Every row gives one point. Two turns around zero, p and q, are shown by what they do to some points. Where does a point land after both, in the order given? Backwards means that the second turn is done in reverse. Each puzzle has new turns, and all numbers are rounded.
In the rows, 128 means zero.

Turn p:
[ 99 135 162] -> [123 150 167]
[128 148  89] -> [143 144  90]
[ 92  93 112] -> [ 79 146 118]
[193 136 150] -> [166  71 137]
Turn q:
[124 163 184] -> [148 110 189]
[106  82 131] -> [133  91  93]
[176 137  89] -> [132 188 111]
[107 130 109] -> [101 123 120]
Where do these land?
q, then p: [111 143 140] -> [114 127 149]
p, then q: [118 142 103] -> [110 152 131]
q, then p: [161 189 174] -> [168 102 196]
q, then p: [127  68  89] -> [118 141  58]
q, then p: [123  98 133] -> [115 113 104]

Turn p:
[ 98 124 166 181] -> [ 67  93 120 116]
[ 99 117 125 106] -> [142 127 114  95]
[ 65 129 129 121] -> [114 132  97  75]
[175 150 125 108] -> [148 153 164 156]
[172  97 135  85] -> [184 110 163 138]
[160 151  89 167] -> [113 152 111 187]
Turn q:
[109 103 133 178] -> [ 99 165 109 158]
[ 97  69  63 108] -> [ 78  91  59 106]
[150 170 162 118] -> [165 134 173 126]
[ 91 121 126 129] -> [104 146 119 107]
[158 168 118 114] -> [178 114 135 121]
[164 136 167 122] -> [144 118 173 151]
Where do these land?
q, then p: [ 70 112  90 139] -> [151 180  89 106]
q, then p: [137 152 138  87] -> [154 105 162 119]
p, then q backwards: [127 167 143 161] -> [102  92 155 141]
p, then q backwards: [141  71 162  91] -> [170 158 126  71]
p, then q: [166 138 107 161] -> [131 173 108 153]

Turn p:
[ 85 105 163 149 180  85 177  90] -> [ 65 143 179  80 175 131 162 132]
[160 137 152 132 150  80  74 142] -> [149 103 176 144 140 114  88 173]
[ 98  83  99 100  98 177  96 115] -> [125 119 114 155  87 187 123  74]
[141 166 144 123  99 106 138 118] -> [156 138 136 104 122  86 121 122]
[127 119 106 159 100 125 124 215] -> [ 94 104  88 169  80  93 121 164]
[112 170 113 172 142 164 130 109] -> [128 186 113 162 157 116 140 116]
[146 161 128  91  96 199 122 152] -> [176 158  65 127  90 147 105 125]
[117  87 103 107 164  72 143 125] -> [ 86  67 145 107 163 136 127 122]
[166 123 144 119 122 143 149  87] -> [172 132 134 103 136 141 164 123]
Turn q:
[185  84 159 134 178 196  81  98] -> [205  93 201  86 118 141  86 137]
[107 181 131 113 137  60 135 154] -> [ 77 155 113 156 190 110 146 118]
[121 167 123 158 105 102 135 163] -> [125 141  83 173 153 118 131 120]
[ 69 140 146 133 131 115 134 155] -> [ 79  97 113 161 141 129 123 126]
[139 107  90 159 121 114 208  84] -> [147 138 114 126  90 152 222 124]
[124 134 124  89 155 144 138 179] -> [109 109 125 117 151  94 120 180]
[119 163 133 126  95 127 137 144] -> [113 151  99 156 132 135 116 143]
[164  66 179 112 109 143  72 121] -> [153 132 192 123  83  99  67 108]
[ 91 151 103 139 141 104 139 149] -> [ 99 111  91 135 158 124 149 120]
[127 138 117 125 108 136 154  68] -> [126 157 128 114 103 179 153 126]
[163  77 103 121 129 167  75  95] -> [175 123 148  62  91 125  94 107]
Where do these land?
p, then q backwards: [107 155 170 101 159 122 107 159] -> [134 151 142  77 113 166  97 129]
q, then p backwards: [195 100 117 146 147 179 155 109] -> [204 124 180 116 102 138 122 110]
q, then p: [ 76  67 122  75 121 143  78 105] -> [123 122 169 104  70 163  82  68]
p, then q: [ 96 148 166 107 110 136 129 116] -> [107 168 130 124 139 149  94 137]
p, then q backwards: [151 152  69 213 130 131 160 113] -> [143 147 120 160 139  52 175 185]
q, then p backwards: [145 178 137  91 150  72 128 129] -> [100 159 133 169 181 121 148  95]
q, then p: [103  83 111 183 119  85 161 137] -> [113 112 141 114 134 102 204  86]
p, then q: [147 112 140 148 114 114 105 130] -> [140 129 138 165 112 114 126 124]
p, then q: [130 156 121  89 103 169 128 154] -> [148 164  89  87 126 125 110 118]

Turn p:
[124 124 180 120 161 206 121 127 103] -> [151 188 156 136 187  99 131 122  93]
[146 123 143 111  64 100 159 136 157] -> [111 110 165 102  64 144 146 134 114]
[138 112 122 112 111 100 121 146 114] -> [135  98 119 101 114 127 124 142 116]
[ 90 119 128 140 139 133 129  94 106] -> [114 130 109 138 151 124 120  83 118]
[119 139 156  98 174 143  90 108 133] -> [121 138 152 127 179  89  98 129 147]
[135 114  73 100  90 119 134 129 126] -> [123 126 102  80  98 166 115 133 135]
[125 165  95 116  87 113 128 127  99] -> [108 140  84 109  82 117 114 134 124]
[ 98 112 137 172 150 139 121 199 147] -> [131 110 127 184 162 161 142 175  95]
[148 124 129 158 106 126 114 108 118] -> [157 126 125 142 100 126 113 106 124]
[132 139 130 181 105 109 164 127 184] -> [115 115 153 179  81 163 159 121 146]
[139 131 106 110 125 103 151 130  88] -> [129 118  89  93 115 114 150 125 129]
[143 133 136 119 225 145 104 105 161] -> [144 135 154 147 203 107 123 132 197]
Turn q:
[123 162 158 147 129 195 130 129 116] -> [100 136 167 145 104 182 118 100 122]
[169 149 144 144  83 133 114  82  99] -> [170  87 152 158 143 154 148  96 105]
[132 123 162 120 176  86 128 145 137] -> [116 172 142 123 154  99 147 165 115]
[168 171 113 157  81 143 156 149 134] -> [156 142  99 181 106 162 145  88 138]
[137 117 107 123 119 122 114 163 180] -> [157 150 111 127 100 117 120 155 168]
[142  92  83 141 150 129 130  74 119] -> [130  90 125 117 185 113 101 109 160]
[135  91 130 104 132 124 151 128 125] -> [118 120 112 100 146 131 153 141 143]
[126 155 141 108 154 123  98 138  95] -> [130 148 141 117 139 140 108 141  78]
[ 71 143  99  98 141 119 130 145 184] -> [121 162 114  88  78  79 102 122 145]
[ 77  78 143 139 114 105 130 126  90] -> [ 82  73 116 124 125 103 140 161 105]
Where do these land?
q, then p: [159 107 114 143  71 120 123 125 150] -> [168 120 148 128 102 174 150 127 146]
p, then q backwards: [151 116 155 128 164 125 127 131  94] -> [147 122 124 118 123  80 124  96 135]
q, then p: [ 79 155 165 130 131 189 114 158 137] -> [ 95 161 146 138 103 118  91 123  60]
q, then p: [145 117 122 101  83  91 139 104 109] -> [159 116 112  84 129 144 166 110 146]
p, then q: [ 88 190 143 143 108 162  64 133 178] -> [124 131 167 194  74 111  81 162  87]
p, then q: [137  88 108 117 124 119 132  91 131] -> [146 113 156  88 138 138 132 116 149]
p, then q: [165 128  83 104 101 127 129 120 132] -> [171 132 120  99  93 150 133 120 141]
p, then q: [119 134 114 160 165 119 158 122  94] -> [117 130 101 137 160 104 117  93 159]
p, then q: [ 85 127 146 135 188 126 123 180 115] -> [ 68 159 102 143 166 114  99 156 132]
q, then p: [152 118 130 119 144 103 171 117 139] -> [104 127 123 128 138 126 163 123 170]

Turn p:
[112 152 118 119 151 117 116  82 130 121 144] -> [124 145 141  90 152 133 112 135 163 128 115]
[117 143  93 186 103 108 135  72 136 144 110] -> [109 116 145 107 156 107  82  87 143 182 147]
[112  94 164 136 109 106 122 142 152 120 142] -> [144  95 152 138  87 112 138 143 143 127 138]
[121 162 138  98 105 132 111 114 124 137 110] -> [143 158 147 103 131 129 151 113 114 143 110]
[100 111  78 128 149 102 119 217 106 153 123] -> [ 59 133 149 162 114 112 123 131  78  63 147]
[179 115 154 147 126 108  94 110 142 109 114] -> [184 133 123 133 107 116  82 144 125 146 128]
[158  92 154 137 145 171 148 119 107 131 151] -> [142  86  78 142 141 146 135 161 125 137 112]
[113  84 116 121 158 188 148  99 144 105 128] -> [113 102  79 147 134 132 133 119 176 124  76]
[116 168 144 112 148 103 133  86 132 148 100] -> [135 171 141  97 161  94 139 137 145 151 128]
[182 130 130 106 101 123 150  90 145 132 124] -> [170 134  83  91 121 122 128 107 128 149 145]
[116 104 153 116 114 115 115 124 101  92 111] -> [171 109 153 141 136 114 134 121 128 105 108]
[130 173 129 129 131 116 151 168 131 114 136] -> [123 159 139 146 132 155 147 128 128 117 172]
[104 158  91 108 112 113 127 146 117 146 150] -> [ 92 141 152  96 130 146 140 110 110 105 144]
[133 107 130 149 140 191 121 225 126 142 148] -> [ 82 111 108 200  88 174 147 157  83 116 120]
Turn q:
[103 115 123 164 112 115 177 138 124 141 124] -> [ 84 111 166 133 128 147 129 136 136 159 136]
[175  90  95 117 174 151 117 102  95 131 137] -> [147 115 137  84 143 104 173 127 105  90  82]
[159 114  95 126  94  93  86 129 152 128 165] -> [164  69 113 148  93 102 138 116 150 115 135]
[140 154 144 134 123 104 135 105 161 133  92] -> [127 145 116 112  91 121 103 110 121 168 132]
[138 150 124 150 183 156 126 133 147 140 140] -> [133 122 112 119 177 113 112 117 107 149  92]
[101 123 109 144  98 149  96 124 129 138  95] -> [135 132 120 132 107 162 117 153 167 129  97]
[105 110 161 122  93 118 126 152 142  91 108] -> [132 150 156 145 110 145  91 122 154 110 164]
[167 111 163 134 128 105 101 104 157 184 100] -> [174 105 119  80  87 138 103 140  95 159 133]
[ 93 100 119  78  94 138 167 142 117  97 173] -> [104 129 141 147 152 150 171 106 161  86 184]
[111 166 119 159 145 129 137 100  89 107 172] -> [ 73 121 106 168 140 118 140 122  94 111 100]
[ 98 125 143  94 149 126 113 162 129 130  82] -> [140 171 127 104 145 121 100 165 154 125 149]
[144 178 140 113 142 152 155 144  94 115 148] -> [122 168 122 164 162 114 157 122  92 134 131]
Where do these land?
q, then p: [164 127 134 158 119 143 152 103 107 101 157] -> [156  97 136 140 181 111 134 119 134 151 120]
p, then q: [111  99 151 156 162  91 164 112  96 138 145] -> [130  88 156 110 165  89  97 131 134 106 156]
q, then p: [111 168 157 154 114 123 100  84 136 158  94] -> [ 97 135 144 120 121 144 123  83  67 140  98]
q, then p: [125 118 145 102 153 156 169 155  94 132 157] -> [121 132 116 146 174 147 147 176 154 106 138]
q, then p backwards: [139 169 156 115 109  86 155 164  98 138  83] -> [143 168 168 154 141  98 117 161 167 166 103]
q, then p: [107 104 156 156 114 161 108 100 166 106 126] -> [148 134 123 130 120 144 109 110 135 152  58]
p, then q: [108 104  95  98 123 113 138 141 144 126 154] -> [108 137 127 133 113 139 128  95 160  97 150]
p, then q: [157 145 133 146 110 133 132 141 170 128 143] -> [146 102 109 155 129 160 154 126 131 142 125]
q, then p: [115 164  98 153 172 135 108 134 105 102  88] -> [118 188 173 152 131  90 119 114 120 128 140]
q, then p: [167 123 151  96 161 130  98  92 123 125 153] -> [163 128 111 109 166 138 107 101 118  80 130]
q, then p: [101 132 114  91 107 135 170 101 153 139 143] -> [ 87 114 103  94 133 143 150 116 168 136 121]
p, then q backwards: [172 104  91 142 103 139  99 145 158 114  82] -> [154 173 163 152 114 114 101  98 162  90 124]
q, then p: [ 98 121 119  85 143  98  97 162  86 139 156] -> [113 123 133 160 106 153 114 138 147  66 172]
q, then p backwards: [119 116  91 141 101 150 102 159 154 147 109] -> [120 122 165 143 139 146 124  90 145  86 145]

Turn p:
[148 136  95 114 156 105 125  89 144 147 128 102 148 149] -> [152 115 156 102 154 126 101  97 143 132 111 129 166 143]
[119 131 176 140 148 128 225 123 138 143 122 140 115 102] -> [101 134 115  91  98 126 213 100 152 126  91 141 112 121]
[156 181 120 114 136 165 114 162 130  99 103 139 138  99] -> [131 186 144 128 126  98 108 131 134  93 159 162  98 120]
[109 115 162 123 118  95 175 130 120 124 116  97 120 108] -> [122 113 131 136 103 114 168 114 125 119  76 106 117 107]
[115 115 151 144 161 100 168 154  77 122 155 151 108 136] -> [102  93 116  91 105 117 174 139  71 125 124 136 122 129]
[134  97 116 137 105 128 140 126 135 131 127 136 154 150] -> [119 113 132 143 127 161 130 144 142 115 120 129 151 147]
[142 132  84 134 116 134 120 157 119 122 123 127  95 126] -> [158 152 115 127 116 108 119 163 114 118 142 120 139 149]
[111 119 118 135 157  91 112 139 130 157 158 136 145 106] -> [122 113 146 113 156 118 141 148 110 159 128 135 160  95]
[129 110 133 125 147 131 133  86 154 104 130 120 121 108] -> [158 105 126 110 140 139 131 118 161 131 117 129 103 112]
[110 109 115  98 142 144  85 126 132 131  83 131 139  97] -> [117 142 122 123 140 117  71 157 155 133 112 128 116  92]
[113 140  72 122  99 161  89  91 111 142 126 127 129 143] -> [145 150  88 133 155 151  73 122 129 118 152 102 160 133]
[135 119 153 141  78 120 124 138 106 126 159 128 126 143] -> [127 113 120 175 104 152 145 124  96 130 142 124 134 132]
[118 138 170  90 106 112 103 118 170 135 100 138  95 130] -> [116 115 120 163 105  88 112 106 175 164 136 113 109 119]
[113 151 123 150 118 147 105 123 148 128 101 113 126 143] -> [126 155 120 148 161 122 113 121 141 132 129 111 113 152]
[174 118 153 146 115 111 109 143 110 150 140 109 113 144] -> [145 124 139 158 103 132 126 122  90 163 116 151 133 153]
[129 137 107 151 113 141 138 121 121 101 123 162 154 138] -> [118 126 111 134 150 144 134 137 134  84 148 147 132 143]
[119 128 129 112 159 161 112 148 133 113 184 121 150 151] -> [119 126 174 100 135 162 120 131 107 134 176 112 113 123]
Turn q:
[176 113 103 121 145 153 101 166 133 113 118 137 106 138] -> [114 125 149 125 153 107  95 175 146  92 106 131 141 135]
[150 137 144 125 158 124  86 151 166 121 129 138 126 157] -> [120  99 172 127 127 104 102 138 164 133 127 157 138 132]
[152 152 167 123 143 153 128 109 111 139 100 112 104 128] -> [115 150 166 117 109 157 100 122 131 123 124 112  92 137]
[ 66  94 130 127 108 136 148 114 118 106 136 128 133 136] -> [110 108  88 145  94 132 164 112  98 125 126 116 145 138]
[ 82 121  89 162 142 111 142  98 117 111 139 117 139 114] -> [121 161  89 133 126 107 174  95 112 132 119 151 137 139]
[ 89 115  98 153 100 117 126 112 105 144 117 137 160 151] -> [151 131  82 137 123 131 138 122  97 155 127 143 148 169]
[149 152 152 108 114 120  97 117 120 116 126 115 111 109] -> [135 145 143 123 105 117  89 120 139 131 130 105 120 100]
[180 136 168 112 115 142 109 109 116 142 158 119 119 104] -> [142 133 154 141 142 138  83  99 146 112 138  84 110 106]
[191 148 166  97 133 143 125 130 134 110 111 109 157 109] -> [147 150 193 131 124 162 105 136 150 115 130 105 146  96]
[ 88 130 113 146 116 109 162 144 105 133 153  98 134 147] -> [131 127 103 129 133 112 183 127 117 164 123 102 122 148]
[ 79 131 114 134 141 124 148 135  98 135 145 163 147 121] -> [ 99 127 104 133 149 126 152 117  82 154 150 139 140 132]
[ 98  97 104 133 131  85 170 103 116 131 135 146 129 151] -> [145 104 100 102 135 119 172 103  81 128 114 144 128 140]
[ 82  93 130 159 120  95 148 137 114 143 117 127 134 103] -> [119 121  76 132 134 148 156 114 111 161  94 140 125 115]
[150 134 137  88 138 150 114 118 149 161 127 101 127 109] -> [126 134 137 100 131 156 106 119 175 111 152 109 129 123]
[163 138 122 154 126 156 125 148 181 123 129 153 117 141] -> [137 110 150 160 141 120 120 165 156  99 139 164 108 132]
[154 158 111 107 118 130 118 155 164 119 109 149 104 129] -> [136 123 142 114 122 110 107 181 143 113 149 148 118 105]
Where do these land?
q, then p: [115 108 120 160 129 113 103  85 107 109 129  93 163 141] -> [123 126 115 148 156 134 113  83 148 103 109 150 158 165]
q, then p backwards: [100 112 107 122 138  96 158 159  94 127 135 104 131 110] -> [ 79 126 128 158 145 117 153 128 120 166 136 124 112 108]
q, then p: [145 133 114 148 109 164 113 153 153 104 151 136 169 114] -> [127 135 158 137 174 138 173 148 117 129 136 159 119 142]
p, then q: [ 89 169 112  90 159 157 136 102 152 109 145 149 151 122] -> [102 127 138 111 110 105 148  80 161  99 164 117 144  89]
q, then p: [163 153 121 120 120 117 139 137 107 110 149 123 164 111] -> [135 148 159 122 136 122 145  97 103 133 113 163 120 112]
q, then p: [104 160 148 108 157 162 119 126 121 155 124 129  98 101] -> [127 134 112 123 139 127 129 116 126 154 166  70 118 100]
q, then p: [112  95 156 144 143 145 112 147 150  95 110 158 150 127] -> [ 86 126 101 150 156 157 140 165 137 118 120 142 115 120]
p, then q: [ 86 165 145 162 143 141 135 110 135 134 129 132 116 134] -> [112 144 127  82 132 115 163 105 126 117 142 133 109 147]
p, then q: [128 160 126  89 102  96 146 141 151 138 129 135 155  93] -> [152 138 130 159 119 143 155  99 131 146 133 152 131  74]
p, then q: [126 105 124 118  89 125 122 132 140 104 117 130 104 117] -> [148 129 114 150 136 113 134 155 155 122 102 130 118 121]
p, then q: [157 101 153 135 153 112 115 155 126  95 135  99 127 158] -> [117  87 138 133 117 139  96 133 108 134  86 101 102 141]
p, then q: [159 110 134 120  92  97 124 154  84 149 110 138 107 162] -> [166 122  94 157 125 122 115 147  94 165 105 127 150 162]
q, then p: [138 108 133 112 112 121 116 110 133 158 155 144  99 130] -> [170  97 128 116 129 134  98 144 130 140 126 120 122 124]
q, then p: [155 152  88 160 152 113 159 100 113 155 106 136 107 124] -> [126 126 109  86 100  78 114 101 120 121 162 145 116 148]
q, then p: [114 114 149 128 154 169 153  90 141 147 114 123 105 151] -> [123 107  98 126 109 154 124 118 143 114 152  86  95 153]
p, then q: [156 102 119 133  96 120  99 148 141 158 110 119 102 153] -> [161 114 126 148 143 131 109 152 146 168 118 139 124 169]

Turn p:
[ 86 133 128  84 127  84  87 117 124 133  65  90 147 137] -> [ 95  97 121 113 160  81  85 166 113 117 108 150 126 186]
[ 63  97  98 134 166 126 187 124 130 148 132  82 112 142] -> [102  73 164 156 176 126 179 105 145  80 130 133 136 139]
[163  79 153 163 159  94 190 107 100  92 113 190  81 153] -> [167 110 130 111 107 123 215 106 107 158 170 121  44 129]
[ 99 182 173 135 105  93  82 171  99 134 117 114 113 114] -> [121 180 137 162 131 117  93 139  80 145 114 180 138 173]
[140  92 138 127 134 164 152 111 154  70 184 178 169 115] -> [102 145 124 115  83 129 144 126 137 108 168  81 102  45]
[159  82 120 125 103  81 176 157 107  93 125 106  88 163] -> [132  75 138 143 105 177 152 128 117 147 185 129  92 177]
[139 140  76 146  95 159 129 114 135 128 146 159 193 139] -> [123 132  74 138  97 106 117 113 179 130 143  96 167  97]
[139 131  88 132 137 163 110  66  94 133 176  93 156 122] -> [131 110 139 159 166 112  87 110 172 154 123  78 139  79]
[140 122 130 134 100 169  83 178 109 153  88 127  76 186] -> [149 108 103  97 135 167 107 101 122 166 131 220 150 138]
[140 177 149 103  97 181 150 116 175 145 171 138 161 143] -> [121 176 119  92 126 146 111 101 123 107 150  81 197 100]
[130  91 114 124  89 165 136  98 120 164 147 163 132 103] -> [101 130  90 122 142 150 161 133 148 167 113 102 146  85]
[145 142 175 146 186 103  91 156 119 166 105  91 145  80] -> [151 135 194 136 106  98 113 151  96 137  49 147 135 142]
[106 151 136 116 147  66  78 160 160 157 116 102  90 141] -> [141 151 170 117 151 125 113 176 135 113 120 185 136 191]
[140 153 155 168 131 168 122 103 189 116 129 133 140  71] -> [119 190 135 104 102 137 119  97 145 100  70  96 113 103]
[130 145  86  85 144 103 147 142 104  88 106 153 117 110] -> [162 106  84 156 133 125 127 166 103  93 145 119  97 136]
Turn q:
[118  74 122 174 120 148 158 130  97 185 151 126 168 137] -> [ 53 115 144 140 155 119 115 160 152 161 169 160 144 132]
[ 82 138 173 144 189 168  85  71 144 112 157 127 138  63] -> [119 167 125  94 188 140  53 112  63  74 124 123 157 116]
[147 102 111 164 137 150 204 141 121 105 180 138 166 149] -> [ 82 105 118 111 150 102 157 169 176  89 141 173 145 167]
[177 115 106  43  98 142 107 155 153 116  89 133 118 116] -> [178 113 131 117  69 173 134  82 184 129 137  95 135 111]
[126 120 210 160 137  75 139 108 125 153 150 134 135 143] -> [116 146 169 138 142  78  84 155 115 156  75 149 130 156]
[172 181  96  96 112 163 139 156 134 137  69 144  96 114] -> [192 137 144 116 135 167 190 103 162 136 150 105 103 101]
[125 104 134 154 173  72 134 148  88 130 124 115 137 133] -> [122 101 106 148 142  89 108 186 129 149 102 117 135 108]
[135 198 107  55  95 120  84 111 130 106  69 122 147 129] -> [193 112 116 156 116 193 160  63 107 143 102  85 136 140]
[117 118 135 151 138 123 147 100 133 143 160  63 115 115] -> [108 111 165 126 124  90 123 145  81 109 148 138 157 117]
[ 75 122 143 122 123  85 149 127 107 138 157 147 110 113] -> [129 139 111 125 112 124 110 159  95 154 105 186 134 119]
[175 139  92  93  93 158  97 114  97 106 102 140  85 152] -> [180 110 111 110 102 151 147 102 137 147 179  90  91 160]
[148  94 120 202  77  98 147 175 108 129 156 123 143 122] -> [ 86 146 140 178 101 116 141 210 158 127 150 139 120 151]
[164 159  64  89 114  98  94 119 170 134  90 161 106 143] -> [190 147  93 165 100 119 162  59 152 144 140 108 118 117]
[ 66 124 146 122 154 196 123 104 185  78  82 130 120 137] -> [104 113 126  97 153 160 108  62 103  60 105 133  71  98]
[ 92 133 160 152 158 123 112 160 128 147 185 115 135 155] -> [ 66 158 120  98 130  97 128 153 101 142  93 119 144 128]
Where do these land?
q, then p: [106 109  91  83 110 125 182  74  96 169 152 115  91 158] -> [115 125 110 122 136 120 196 181 133 193 164 101 151  94]
p, then q: [187 104 162 165 136 108 173 140 159 145 138  92  80 105] -> [123  98 218  77 139 140 137 108 136 135 131 132  91 156]
q, then p backwards: [105 136  97  90 167 183 131 121 128 128 171 143 161  90] -> [106 145 122  89  92 190 139 137 167 157 126 143 115 170]
q, then p backwards: [112  96 193 167 105 154 171  97  94 111 153 101  87 151] -> [115  92 181  89 160  69  92 140 142  96  93  91 118 150]
p, then q: [149 131 156  82 154  80  94 169 187 165  77 102  92 179] -> [128 109 100  66  99 149 121 101 201 175  66 103 115 171]
q, then p backwards: [105 157 163 146  85 151 140  98  99  86  95 104 110 122] -> [142 118 156  98 155 101 154 151 121  98 111  92  69 109]
p, then q: [163 143 118 161  75 148 110 128 139  77 136 147  95  80] -> [144 165 142 121 132 147 177  93  92 117 191 106  97 120]
q, then p backwards: [167  87 108  75 115 161  80 127 102 112 122  89 161 175] -> [178  98 103 125  77 128 182 104 137 117 115  81 173 161]
q, then p backwards: [118 114 137 128  97 121 119 164 128  92 151 149 179 111] -> [121 130  98 129  81 120 119 163 167 134 124 112 127  88]
q, then p: [ 92 170 104 119 129  96 102 167  87 135 125 125 129 129] -> [148  89 103 172 128 143 145 108 128 128  89 128 170 135]
q, then p backwards: [124 124 147  94  83 181 148 168 169 153  80 123 102 104] -> [159  79 152 170 153 166 132 140 172 108 178 117  91 128]
q, then p: [117 151 145 155 131 108 134  87 166 118  87 125 137  85] -> [162 149 139 131 103 100 117  97 115 147 105 131  69 113]
p, then q: [ 87  73 107 147 172 150  98 152 136 154 149 141 176 111] -> [132 158 136 175 121 165  97 149 155  96  88 177 122  89]
q, then p: [192 164 131 179 143  87 171 158 110 146 131 158 174 181] -> [159 112 172  97  93 105 191 115 142  72 136 147 152 198]
q, then p: [106 169  97 161 156 107 134  68 125 131 162 135 143 167] -> [167  96 130 163 143  61 165 132 145 137 164 123 114 141]
p, then q backwards: [150 163 126 117 169 110  80 106 122 171 137 165 178 134] -> [175 130 147 128 184  72 133 139 120 157 161 128  93 109]
p, then q: [ 97  83  92 105 149 106 108 152 130  83 109 163  81  94] -> [145 156  90  90 103 128 147 166 159 102 146 147  69  89]
